Every row gives one point. Examples show where two turns around zero, p and q, send a point. Where does a point land after both, in the order given? Backwards means that the second turn is done in reverse. Each puzzle has new turns, and all numbers are rounded.

Turn p:
[-3.0  1.9  0.1] => [-0.5 -2.1  2.8]
[ 2.7 -0.3 -2.3] => [ 0.4  3.5 -0.4]
[-0.6 -1.6 -4.2] => [-3.3  3.0  1.1]
[-2.2  0.8  3.3] => [ 0.6 -4.0  0.1]
[ 3.0 -0.7  3.1] => [ 2.7 -0.4 -3.4]
Turn q:
[ 1.8  2.7 -2.7] => [4.0 1.5 0.0]
[ 2.6  1.9 -2.2] => [3.7 0.8 1.0]
[-2.7  2.1  3.0] => [-3.1  3.3 -0.8]
[ 0.4 -3.3  1.5] => [-2.1 -2.7  1.3]
[-2.0 -3.3  0.5] => [-2.5 -2.7 -1.3]
Where do these land?
q, then p: [-3.3  1.5  1.3] => [-0.8  0.1  3.8]
p, then q: [2.5 1.1 0.6] => [2.2 0.5 1.7]
q, then p: [ 3.0 -1.4 -0.8] => [ 0.7 -0.5 -3.3]
p, then q: [-3.4  2.8 -1.4] => [-4.3  0.2  1.7]
p, then q backwards: [-1.2 -4.1  3.1] => [-4.0 -3.2 -1.2]
q, then p: [ 2.4  0.1 -2.9] => [ 1.6  1.9 -2.8]

Turn p:
[ 2.5 -2.3 -2.8  4.0] => [5.0 1.4 1.7 2.4]
[-1.5  0.8 -0.6 -2.1] => [-1.0 -0.3 -2.2 -1.4]
[ 1.2  1.4  0.6 -2.7] => [-2.0  1.8 -0.2 -1.9]
[-0.9 -3.0  5.4 -1.6] => [-2.3 -3.9  3.7 -2.7]
[-0.6 -0.4 -3.3  3.3] => [ 3.4  0.1 -1.4  2.9]
[-0.6  3.5  0.7 -0.9] => [-3.1  1.0 -1.6  0.7]
Turn q:
[1.6 5.5 1.1 0.4] => [-0.3  1.3 -5.7  0.0]
[ 0.1 -3.1  1.5  2.3] => [1.4 2.5 3.0 0.1]
[ 0.1 -3.1  1.3 -5.1] => [-4.9 -1.0  3.1 -1.4]
[-2.0  1.3 -0.5  1.0] => [ 0.9 -0.6 -0.9  2.2]
[ 0.3 -0.6 -3.4  1.5] => [ 3.0 -2.1  0.4 -0.9]
Where do these land?
p, then q backwards: [-1.7  0.4  0.5 -2.9] => [ 2.1  1.3 -0.5 -2.3]
p, then q: [-1.4 -4.9 -0.3  5.6] => [ 1.9  5.1  3.0 -4.3]
q, then p backwards: [ 2.3  2.0 -0.2 -2.1] => [-1.9  0.9 -0.1 -3.1]
q, then p backwards: [-1.4 -1.5  3.6 -0.4] => [2.7 2.6 1.6 1.0]
q, then p: [ 1.5 -0.5 -2.3 -0.6] => [ 0.5  0.0  0.6 -2.7]
p, then q: [ 0.6  4.5 -1.3  0.4] => [ 2.8 -1.5 -2.6  2.3]

Turn p:
[ 1.2 -1.4  1.7  1.6 -3.5  0.1] => [-0.3  1.5  0.7  3.8  1.7  1.1]
[ 0.5 -1.1 -2.6  1.7  1.8  1.4] => [ 0.9  1.5 -1.7 -1.9 -1.2  2.3]
[ 1.3  5.3  2.1 -2.5  4.4  0.2] => [ 2.9 -3.8 -1.4 -3.4  2.0 -4.4]
[ 1.4 -3.4 -0.2  0.4 -2.1  0.8] => [-1.9  2.0  0.0  1.4  1.5  2.6]
[ 1.2  2.0  0.1 -3.4  2.5 -3.2] => [-0.5 -5.2  0.2 -2.2  0.6 -1.0]
[-0.3 -2.3 -0.8  4.5 -2.4 -1.8] => [ 0.3  1.2 -0.4  4.2 -2.3  3.3]
[-2.3 -0.8 -2.1  0.3 -2.0  2.1] => [-0.4  3.4  2.1 -0.5 -1.6  0.5]
[-0.1  5.8  0.2 -4.0  2.7 -0.6] => [ 2.2 -4.1  1.6 -4.0  0.7 -4.1]
[-2.9 -4.1  1.6  1.6 -1.4  0.9] => [-3.1  3.5 -1.1  2.7 -1.6 -0.2]
Turn q:
[ 1.6  2.1  1.6 -0.6  0.5 -0.2] => [-1.0 -2.4  1.4  1.1  0.2 -0.6]
[ 2.7 -0.9 -1.5  1.6 -2.1  5.9] => [-2.7 -0.9 -4.2  1.1  0.2  5.0]
[-0.9  0.7  1.1  5.0  2.1  0.0] => [ 0.2 -1.1 -3.9  0.7 -0.9 -3.7]
[-3.6 -1.4  1.7  0.6 -1.5 -5.5] => [ 4.9  0.4  1.4 -3.8 -0.1 -3.1]
[-0.7  2.7 -1.9 -5.0  0.3 -0.7] => [ 0.0  1.5  5.1  2.0 -1.6  1.4]
[ 2.0 -1.6 -3.2  0.8  0.9 -2.7] => [ 1.9  2.3 -0.5  1.9  3.5 -0.5]
[-1.1 -1.5  2.2 -2.3 -0.3  3.1] => [-3.1  0.1  0.6 -2.9 -1.4  1.6]
Where do these land?
p, then q backwards: [ 2.1  0.9 -0.8 -3.4  2.4 -3.3] => [ 2.0  0.4  4.9  0.4 -2.3  0.6]
p, then q: [-2.1 -1.0  1.5  0.8  1.7 -0.4] => [ 3.1  1.0 -0.2  0.4 -0.4  0.7]
p, then q: [-0.4 -1.4 -2.6 -3.5 -1.6  0.1] => [-1.9 -0.6  1.8 -2.9 -2.8 -0.5]
p, then q: [-4.2  1.4 -3.7 -1.5 -0.5 -2.8] => [ 1.3 -2.7  1.2 -5.2 -0.1  2.5]
p, then q: [-2.0 -1.3  1.1 -1.6 -0.2 -1.4] => [ 2.0  0.7 -0.2 -2.0 -1.4 -0.9]
p, then q: [3.9 4.4 2.7 0.1 0.3 3.9] => [-2.3  0.4  1.9  4.0  4.6 -3.3]
p, then q: [ 2.4  0.9 -2.3  2.6 -2.7 -0.8] => [-3.3 -2.6 -2.6  0.5  0.7  1.1]
q, then p: [-1.6 -3.8  2.7  2.0  3.3  3.8] => [-1.7 -1.3  4.5 -2.7 -4.5 -1.0]
p, then q: [ 1.9  0.0  1.4  4.6 -2.6  0.9] => [-0.8 -2.2 -3.7  3.8  0.6 -0.7]
